Every row gives one point. Each table stands for the endless flat space through its points: a line for two points, a plane for three, and so on. The two share one point or none. Which?

First, 2 rows:
[[ -6 -29  -6]
 [-21 -26   0]]
Second, 2 rows:
[[ -9 -26   0]
 [-15 -32 -12]]
They share: [-11 -28  -4]

First, 2 rows:
[[ 16 -22 -15   0]
 [ 16 -34  33 -18]]
Second (3 x 4):
[[ 27 -26  23  -1]
 [ 22 -29  12  -4]
 [ 15 -24  17 -11]]
They share: [ 16 -28   9  -9]

First:
[[ 29 -39 -14 -19  -7  15]
 [ 14 -21   9  11  -4  17]
 [ -1 -25  22  35 -10  31]
 [-14 -49  21  -7   5   3]]
Second, 2 rows:
[[ 16 -32  11   1   7   5]
 [-12  -8  11  17 -25  33]]
They share: [  9 -26  11   5  -1  12]

First (5 x 8):
[[ 21 -31  27  30  13  30  28 -26]
 [ 19 -32  26   9  14  49  12 -36]
 [ -9 -32  -6  59  30  21   8 -14]
 [ 39 -39  -4 -22   1  32  18 -12]
 [ 19 -25  34   6   9  47   8 -36]]
Second (4 x 8):
[[ 64 -26  20   7 -15  21  31  -8]
 [ 21 -47   9  14   0  30  14 -15]
 [ 59 -25  23  16   2  -8  40 -33]
 [ 43 -28  21  24  16 -21  40 -47]]
They share: no point

First:
[[-18  23 -15  27  19  34 -27 -17  21]
 [-30  13 -21  25  29  20 -23 -27  19]]
Second (4 x 9):
[[-30   6 -36  24  14  23  -1   3  25]
 [-38   7 -39  33  16  25   0   0  17]
 [-26  52   8  32   1  52 -27 -47  -1]
 [-30 -12 -44  16  29   8  -7  17  31]]
They share: no point

First:
[[  9 -17  -5  35   5 -11 -28  23 -55]
 [-20 -24  21  11 -17 -43 -23  21 -30]
 [  2 -22   5  35 -15 -15 -27  13 -38]]
Second (3 x 9):
[[-13 -20   0  27 -30 -16 -30  18 -17]
 [-29  -7  13  45 -24 -15 -43  16 -36]
 [ -5 -27   1  21 -28 -19 -27  12 -16]]
They share: no point

First:
[[ -2  -8  17  -2  -1  -5 -44 -14   4  23 -47]
 [-13 -18  52  11 -32   8   4   3  70 -23 -23]
 [-16 -15  41  16  -3 -13 -35 -14  19   9 -44]
 [-10  10   3 -14  -5  13 -16   4  34  21 -31]
 [ -9   6  24   5  16  24 -20 -17  20  17 -25]
 [-23  24  17  57   1  -3 -35  35   3  11 -30]]
Second:
[[ 15  -9  37  12   0  16 -52 -19 -11  18 -23]
 [  1 -23  52  10  -5  16 -30 -47  28  37 -47]
 [-17  19   9  12  12  26 -24  -3  19   6 -35]
 [ -1 -35  42  41 -14 -18 -10   0  12   1 -23]
 [ -1 -39  53  26 -22  -4 -12 -47  23  18 -45]
 [  9  15  40 -24  17  37 -52 -45  34  45 -54]]
They share: [ -3   0  26  15   4  14 -30  -9  12  11 -31]

First (6 x 12):
[[ 67  -7  35 -57 -30 -19   4 -60  12  14   2 -31]
 [ 27   8  19 -38 -15 -17  11  -9  -2  -2  15 -32]
 [ 26   3  70 -19 -24   8  39   5 -24  26  63 -28]
 [ 24 -19  74 -21 -32 -16  29  15 -35  22  42 -41]
 [ 31 -21 -14 -47 -29 -24 -32 -23  20   3 -42 -28]
 [ 13 -17  -8 -19 -41  22 -30  -5  18  31 -14 -24]]
Second, 3 rows:
[[ 27 -13  38 -40 -22 -23  11  14  -1  16  39 -23]
 [  9 -16  23 -22 -31 -17 -10  17  11  16  15  -8]
 [  3  -7   8 -16 -19   5  -2   3 -20   1 -28 -33]]
They share: [ 15 -11  24 -28 -22 -11   3  10  -7  10   9 -25]

First (2 x 14):
[[-11  22  10  -8   7   5  18  21  -8 -19  20   3  10  -4]
 [-19  14  26   0 -25 -27  22  -3 -40   9  -4 -29 -18   4]]
Second:
[[  7  13 -18   1 -39   7   7 -35  28  19   0 -33   1  17]
 [-26  22  -2  -5 -15 -16  -7   0   3 -40  -2   8 -17   6]
 [-94  63   3 -12  -8 -67  20  45  -6 -21 -32  46  40 -12]
 [-34  17  18  22  33 -38  47  64 -21  -9  18  16  13  13]
 [ 11  -3  23  11  30  10  22  32 -25 -21  36 -11 -24  12]
 [-48  42   4  -5   9 -22  22  33   1  21 -17   7  25   1]]
They share: [-13  20  14  -6  -1  -3  19  15 -16 -12  14  -5   3  -2]

First (5 x 18):
[[  2  -3  23  -8  -8 -36  24 -24 -23   7  -2 -31  18 -13  25   5   8 -14]
 [ 47 -32  20   1 -15 -48   3 -10 -20  41  23  -3  12 -38   1  18  22  -7]
 [ 16   4  -4  17 -22 -55   6 -15 -25   3  24 -31  -7 -12  32  13   0 -31]
 [ 64 -13  12  12 -24 -42 -15  -4 -10  62  29 -10  -6 -31 -10  16  43   0]
 [-23  -3  32 -15 -10 -29  35 -36 -19 -10 -23 -44  23   4  42   7  -6 -26]]
Second:
[[ 36   1  12  -5   5 -46   2 -15   1   4  15 -43  11 -29  22  17  41 -18]
 [ 16 -11  24 -13 -15 -18  18 -19 -23  28  -9 -19  15 -13  10   5  25  -2]]
They share: no point

First (2 x 20):
[[ 36  25  20  31   1 -10   1  -6 -14  25  34 -38  17   3   5  21   2  36
   -5 -14]
 [ 18   1   2  19 -41 -16   7 -24  -2  13  10  -8 -13  45  47   3   8  18
    1  28]]
Second (5 x 20):
[[ 23 -20  24   2 -51 -12  13  13  36   8  36   4  13  37  38  33 -21  56
   -4  -5]
 [  6  -6 -21  44   0 -54  26 -22  -7  11  19 -41 -35  16  20  25  12  38
    9  36]
 [ 35  25   8  11 -19  -5 -11 -10  -8  27  12 -19   6  21  34  12   7  13
  -12   8]
 [ 57   6  47  -7 -43  16 -14  -7  16   3  41  26  33  10  48  20 -15  32
  -13  -3]
 [ 20 -14  14  11 -40 -20  13   8  25  12  30  -7   3  33  34  30 -14  52
    0   2]]
They share: no point

First, 3 rows:
[[ 26  -1  41  22   4 -16  18   0   9 -11 -17  -5   0  26  -5   3  16  29
  -15   3]
 [ 23  -7  -4  49  37 -34  42  30  39 -41  -5 -32  -3  23  25  15  -8  29
  -15  -3]
 [ 31   7  12  45  29 -24  38  24  25 -35   3 -22 -15  35  21   9   4  29
   -5   3]]
Second, 7 rows:
[[ -5  11  -2  18  58  -4  40  31   2 -49 -12 -30  37  13  -8  74  38   4
  -14  49]
 [ 30 -19  53  15  27 -18  29  20  -2 -28 -38   5   6  27   6   5  21   5
  -35 -11]
 [-11   1 -10 -11  16 -84   5 -11  18   1  19 -45   4  17   3 -11  11   3
    1   7]
 [ 25 -42   6  31  28  -6   4  28  35 -27 -44 -28  26  28 -12  37  -5  32
  -60  -8]
 [ 15  42   4  -5  99 -28  64 -34 -29  -4 -10 -22  19  29  16  16 -35   9
  -46  42]
 [ 52 -20  41  64 -17  -2  29 -21  46   6 -46  -4  13   2 -16 -14 -44  79
  -48 -22]
 [ 32  -7  36  22  -4 -52  23 -33  23  17 -18 -10  -5  13   4 -44 -31  42
  -28 -23]]
They share: [ 18 -15  25  26  12 -26  22   6  23 -17 -25 -15  12  14  -1   9   4  29
 -25  -3]

First (4 x 24):
[[ 12 -26  -2 -42 -14   2   3   3 -10  10  27  -4   3 -10 -23   7 -17  27
  -23 -47 -47  -8   4  10]
 [ 12  -9  -8 -34  -6 -15 -17  -8   1  26  33 -19  14  -9 -14  -1   5  20
  -39 -46 -31  -9   9  24]
 [  4 -29  12 -34   5 -19  -6  -4  -7  14  32 -22  -6  -7 -12  13 -11  35
  -35 -20 -38  -4  26  14]
 [ 11  -4  -8 -31   0 -23 -24 -13   5  31  37 -27  16  -7 -10  -2  12  20
  -47 -42 -25 -10  13  28]]
Second, 3 rows:
[[-14 -58 -18  -1  -5 -54 -39 -11 -26  31  35 -24  12 -32  12 -18  35  -5
  -33 -20 -27 -32  37  27]
 [ 19   8  27 -46   7  -3   0  10  16  19   5 -12 -15  -2 -24  24 -22  43
  -36 -20 -33  34  25  33]
 [ 18   9  30 -46   2  -7  -5  -4  15  24  19 -23   0  -7 -18  17 -17  44
  -25 -26 -29  35  27  26]]
They share: [  4 -21   8 -26   0 -27 -19  -4  -3  26  23 -21   2 -17  -6   3   5  22
 -31 -22 -29   5  31  28]

First:
[[  8  34 -23  33  16  24 -19 -13 -34  10   6  13  31  -2  -1  -9 -14  20
   20 -15   2  42  39  44]
 [ 22  32 -15  19  22  10 -23  -5 -26  14  -2  11  19   6  -9 -11  -8  18
    8 -11  -2  26  23  34]]
Second, 7 rows:
[[ 32  61 -36  36  42 -32 -32 -29 -57  20 -16 -11   9   1 -17 -32  -4  10
   32 -17  37   8  18   8]
 [ 11  36 -14  23  -9   7  -2  28 -21  17  18  15 -21 -14  -5 -42 -15 -20
  -22 -22   6  14  -8  27]
 [  7  65 -36  44 -20  -5 -11  -6 -48   8 -14  -3 -64  18  15 -58  34  52
   18 -44  16  32  13  -1]
 [  6  43  -6  18   6  16  -8   9   3   8  12  35 -11   5  -9 -34 -10  20
    2 -29 -21  46  -2  34]
 [-18  38  -6  24  33  22  13  14 -22  64  19  56   7 -34   5 -47 -29 -32
  -19 -45   5  11  -1   9]
 [ -3  44 -25  34 -14  14  -6   3 -49  35 -11   9 -52  12  25 -44  35  41
   -6 -45   6  16  16  -6]
 [ 81 -16   5 -27  43  19 -23  31 -35  20 -50  -1  56  19  -6  19 -11  18
  -23  37   8 -23  67  42]]
They share: [ 29  31 -11  12  25   3 -25  -1 -22  16  -6  10  13  10 -13 -12  -5  17
   2  -9  -4  18  15  29]

First (6 x 24):
[[ 24  34  -2  37  32  17  -8  33  19  42  24 -43 -11 -12 -33  19  55  70
   -2  15 -23  -3 -61  24]
 [ 14   0  53 -27  43  22 -36  27 -16  16 -25   6   0   8  -7 -15  11  16
   17  -5  29  24 -36  -6]
 [-34   7  -1 -20 -25  -1 -16  -7  -8 -21 -10  -5 -11  -2  30 -15 -14  28
   29 -54 -48  30 -19  41]
 [ 11  30  45  -9  39  48 -13  60  17   9   4 -20  12 -19  -1 -11  15  38
   16  -3  24  25 -71  14]
 [-11  13 -32   1  -5 -32  29   1  16  17  33 -14 -35 -10   6   0  44  47
   23 -25 -60  28 -36  30]
 [  9  12  57 -28  46  36  -7  51   5   8   1   0   3 -14   9 -18  17  15
   32  -6  37  33 -54  -1]]
Second (7 x 24):
[[ 15  -5  35  10  12  17 -44   9 -30   4 -52  48 -23  41 -26  -3 -19   0
   -8  -7  12   1   3  21]
 [-60 -21  24  -6  25 -12 -38  13 -40 -21 -20 -23 -51  11   1 -23 -10  -6
   49  -5 -48  49 -39  22]
 [ 11   9  29  15  -8   3 -17  -7 -19  -2 -12   4   5 -23  13  15  -4  39
    5 -44 -28   5  -7  34]
 [-41  30  27 -30   1  40 -20   8 -10 -25  24 -55 -17  -4  44 -11   1  66
   53 -14 -31  40 -41  15]
 [-57  43  33  -6 -20  35  10  17  12 -22  28 -82  15 -51  80 -31  -3  66
   84 -33 -52  43 -55  35]
 [ 11   6 -10  55  21  23 -38 -14 -22  30 -30  16   0  -2  -4 -25  20  -6
   10 -60 -49 -23  24  27]
 [-33  33  39 -32 -20  67   4  -1  26 -36  10 -70  -3   1  74  -9 -25  68
   80 -31 -30  47 -59  53]]
They share: no point

First (5 x 24):
[[-13 -12 -13  13   4 -45 -24  28   8 -17 -43 -53  63  24   8 -35  28   7
   35  -8  23 -34 -26 -33]
 [ 51 -17  -9  -8  36   4 -37  29  21   8  25  28 -12   6   6 -12 -22   5
   10  15  38 -10  25   5]
 [  5 -13 -54  22   4 -26 -36  60  49 -14 -15 -12  24   2  12  11   6 -23
    1  26  72 -14  31   1]
 [  2 -18 -18   8   5 -41 -18  45  17 -34 -18 -28  46  34  -4 -13  12   6
   22  -2  33 -33 -22 -13]
 [ 28  -9   1 -23  39   0 -10  25   6 -11  10  -7  23  14 -24 -55   8  22
   56 -18  20 -23   9  13]]
Second (5 x 24):
[[  9  -5  -4   2  29 -13 -38  48   3 -15 -14   5  14  -4  -1 -24   9  -4
   27  10   4 -17  13 -24]
 [ 41  -7   4   2  -2 -18 -37  31  10  14   6 -28  -3   3  -1  -4  32 -26
   13  30  28  -2  59  10]
 [ 39 -41 -25 -13   7  -7 -19  20  22  24 -13 -35  13   9 -22 -15  27 -15
  -18   4  47  17  20  25]
 [ 56 -34   1 -37  35 -45 -20  23  36  23  11 -45  13 -31   2 -43   2 -12
    1  30  18 -21  16  15]
 [ 39  -7   4 -38  48 -26  -7  25  34   8  18 -16  29  -9  25 -68 -36  26
   33   4  30 -42  -5 -22]]
They share: no point

First:
[[ 12  17 -20  10  27 -11  -5  -9 -12 -33  -7 -47  -2 -22 -35 -18 -42  22
   -3 -28  -4  16  33 -20]
 [ 22   2  -1  -6  28 -21   6 -40   1 -31 -28 -11  14  -3  28 -24  -1   7
   16 -13 -14  28  25 -15]
 [ 39   6 -16 -18 -11  17  11 -36 -42   1   3 -21   6  11 -13   7 -40  28
   11 -37  -1  45  33 -51]
 [ 38   5 -10 -15  25 -18  22 -17   5 -23 -18 -18  20  -2   6  -7 -11  22
   49 -39 -22  46  57 -18]
 [ 17   5 -11  28  39  -5   0 -26  -4 -44 -14 -52  10 -11   2 -38 -35 -11
  -27  10  25  16   7 -26]]
Second:
[[  9  -7   3 -11  14 -22   1 -41 -34 -11 -23 -22  -6 -18 -11 -24 -12  23
    4 -41  -9  21  25 -18]
 [  5  -5   5  -9  20 -27   3 -41 -38  -5 -25 -21  -1 -25  -8 -27 -13  26
    8 -48  -5  22  24 -16]
 [ 41  21 -29  -7   2  16  -3 -21   6 -43   1 -24   4  20  -5   6 -34  13
    4   1 -21  31  35 -38]]
They share: [ 21   9 -11  -7  14  -8   1 -31 -18 -21 -13 -22   4  -6  -5 -12 -24  21
   8 -27 -11  27  29 -26]
